Every row gives one point. Each copy is the shape, with its points in the same order, turned, moved and blurred by noise. Some copies are also mirrored. Which?
(in the rows, 128 means zero)

Shape (7 x 2):
[[150 180]
 [ 95 132]
 [110 129]
 [ 74 127]
 [ 80  51]
 [170 154]
 [122 115]]
Copy 1, 7 rows:
[[126 207]
 [ 92 133]
 [106 137]
 [ 79 120]
 [116  57]
 [157 186]
 [131 133]]
Copy 1 is: only turned
Copy 2 (7 x 2):
[[115 158]
 [187 150]
 [174 124]
 [208 146]
 [228  62]
 [107 132]
 [163 104]]
Copy 2 is: mirrored
Copy 3:
[[118 196]
 [170 140]
 [154 136]
 [190 133]
 [171  57]
 [ 97 167]
 [143 125]]
Copy 3 is: mirrored
Copy 4, 7 rows:
[[172 147]
 [104 131]
 [112 118]
 [ 76 135]
 [ 54  61]
 [178 117]
 [113 100]]
Copy 4 is: only turned

Shape (6 x 3):
[[213 104 174]
 [102 100 180]
 [134  86 131]
 [145  80 112]
 [175 128 121]
 [ 45 129 147]]
Copy 1 (6 x 3):
[[205 142  90]
 [ 93 158  71]
 [119 109 102]
 [128  98 106]
 [157 134 136]
 [ 25 171 111]]
Copy 1 is: mirrored
Copy 2 (6 x 3):
[[185 123 216]
 [ 99  92 162]
 [152  83 137]
 [165  92 128]
 [178 141 140]
 [ 66 114 101]]
Copy 2 is: only turned

Shape (6 x 3):
[[193 185 188]
 [119 111 101]
 [111 102 109]
 [ 93 192 156]
 [ 76  96 129]
 [139 153 113]]
Copy 1:
[[190 224 163]
 [139  97 142]
 [125 100 138]
 [153 146 228]
 [ 91  96 163]
 [178 127 160]]
Copy 1 is: mirrored
Copy 2, 6 rows:
[[164  27 138]
 [114 155  97]
 [120 163 109]
 [ 68  72 118]
 [ 83 171 136]
 [117 110  93]]
Copy 2 is: mirrored
Copy 3:
[[149 237 172]
 [149 103 113]
 [142  98 129]
 [ 69 166 139]
 [114  78 152]
 [138 155 113]]
Copy 3 is: only turned

Shape:
[[160  63 108  58]
 [179 167 159  59]
 [102  79 190 168]
 [111 139 128  67]
 [ 69 105 158 144]
 [156 162 195 127]
 [149 126  83 138]
 [120 165 133 174]
 [148 137 103 134]
 [ 94 128 110  74]]
Copy 1:
[[157  99  66  64]
 [177 148 168  66]
 [ 46  88 124 147]
 [119 169 114  66]
 [ 50 140 104 131]
 [126 133 185 124]
 [153 155  77 142]
 [104 173 127 176]
 [143 150 104 139]
 [111 165  90  72]]
Copy 1 is: only turned
Copy 2, 10 rows:
[[220 182 132 209]
 [162 220 148 116]
 [115  85 178 194]
 [135 202 118 183]
 [ 94 116 139 207]
 [122 152 175 111]
 [172 130  78 154]
 [104 109 101 126]
 [159 137  94 143]
 [129 191 100 200]]
Copy 2 is: mirrored
Copy 3, 10 rows:
[[105 161 200 175]
 [171 212 160 106]
 [161  56 185  98]
 [111 174 145  96]
 [114  74 147  80]
 [204 143 148  82]
 [133 128 110 167]
 [168  96  88 102]
 [147 132 112 150]
 [ 84 161 136 109]]
Copy 3 is: mirrored

Shape (12 x 6):
[[223 116 167 145 114 105]
 [109 153 120 105 141  77]
 [ 56 106 127 112 169 124]
 [179 116 166  67  84 113]
 [107 168  84  52 194 130]
 [139 176 104 104 113 131]
 [130 123 124 200 193  72]
 [109 153  71  44 127 131]
 [ 60  94 152 145 169  61]
 [121 100 101 129 139 121]
 [152  49 109  91 172 140]
 [135  76 130  83  84  94]]
Copy 1:
[[177  58 176 139 173 129]
 [ 83 140 142 103 135 103]
 [ 64 149 104 118  89 156]
 [179  90 162  57 145 127]
 [ 32 154 112  61 181 148]
 [122 164 148  94 184 121]
 [ 70  97 140 209 138 113]
 [ 97 170  93  40 168 126]
 [ 64 113 131 145  58 111]
 [116 123  93 133 136 133]
 [114  71  63 101 142 170]
 [160  99 110  74 104 104]]
Copy 1 is: only turned
Copy 2:
[[ 61  70 161 149 190 102]
 [135 124 102 131 109  53]
 [173 150 127  80  80 106]
 [ 59  52 122  94 129  72]
 [121 190  67  65 121  59]
 [ 76 144  81 137 101  90]
 [181 158 156 170 170  94]
 [ 98 137  35  82  96  80]
 [209 121 159 124 101  71]
 [142 118 108 114 130 125]
 [141 104 114  51 171 134]
 [121  46 100  97 110  95]]
Copy 2 is: mirrored
Copy 3, 12 rows:
[[211 156 107 104 152 101]
 [105 129 171 109  96  83]
 [ 63 140 159 161  66 138]
 [190 110 158  76 117 149]
 [ 23 132 174  76 131 123]
 [105  92 156 109 163 108]
 [109 196 110 164 106  49]
 [ 59  73 164  79 118 134]
 [ 94 168 158 166  33  85]
 [ 98 121 117 146 104 119]
 [105 148  76  98  98 170]
 [157  85 121 108  68 136]]
Copy 3 is: mirrored
Copy 4, 12 rows:
[[200 112 208 146 141  88]
 [134 197 123 119 131 107]
 [101 142  61 121 137 118]
 [144 122 212  85 103 110]
 [156 197  88  81 132 189]
 [134 182 164 141 116 164]
 [187 167  87 188 172  69]
 [130 190 123  88  74 185]
 [113 162  66 135 148  50]
 [145 136 106 146 103 117]
 [186  83  91  98  98 124]
 [129 127 157 100  65  85]]
Copy 4 is: only turned

Shape:
[[102 101 134 135 163 136 132   7]
 [141 139 115 144 152 103 182 109]
 [107  85 122 157 138  99 107 120]
 [127  96 112 141  86 128 117 124]
 [ 97  97 148 131 152 184 199 156]
 [130 191 123 132 142  99 112 144]
 [142 107 122  91 162 141 104 162]
 [126 240 122 144 151 220 133 163]
 [118 125 126 139  30 117 111 108]
 [ 99  92 122  90  74  97 131 159]
 [166 119 232  76 128 102 104 149]
 [ 90  96 147 121  97 107 101 107]]
Copy 1 (12 x 8):
[[137 147 132 169 189  56 170  43]
 [186 122 110 148 131 138 152 101]
 [120 136 132 136  94  84 175 115]
 [104 171 127 137  99 132 146 102]
 [110  94 121 201 155 182 178 138]
 [159 125 104 106 127 108  96 152]
 [ 87  79 122 137 105 124 112 115]
 [123 126  33 170 188 149  63 190]
 [108 224 151 114 115 142 128 110]
 [ 92 146 165  91 101 165 160 119]
 [120  97 229 150 113 120  70 133]
 [ 96 160 168 119 128 103 158 112]]
Copy 1 is: only turned
Copy 2 (12 x 8):
[[116  97  75 137 240 190 148  86]
 [125 133 134  82 201 106 106 132]
 [103  92  94 143 167 121  92 137]
 [126 153 113 165 139 114 142 140]
 [ 61 146 157 127 202 117 160 190]
 [121 173 148  86 139 135  68 110]
 [114 105 161 109 108 142 129 160]
 [128 219 227 101 175 186  93 154]
 [124 197  79 181 136 106 144  98]
 [ 90 162  83 133 108  87 150 145]
 [ 77 106 181 129 106  80 141  49]
 [ 86 136  91 155 134 133 129 116]]
Copy 2 is: only turned
Copy 3, 12 rows:
[[201 129  89 145 146 177 102  51]
 [149 117  85 131 126 135 190 120]
 [170  68  79 159 131 145 116 148]
 [160 104 101 161  93 166 122 173]
 [191 144 162 153 173 116 166 172]
 [ 79 105  81 137 118 102 137 133]
 [160 126  94 123 121  83 107 183]
 [ 52 210 116 164 184 101 133 170]
 [122  98 129 162  61 197 113 158]
 [153  62 142 110  80 147 122 186]
 [165 104 134 163  46  34 106 129]
 [160  73 125 150  99 151  92 134]]
Copy 3 is: only turned
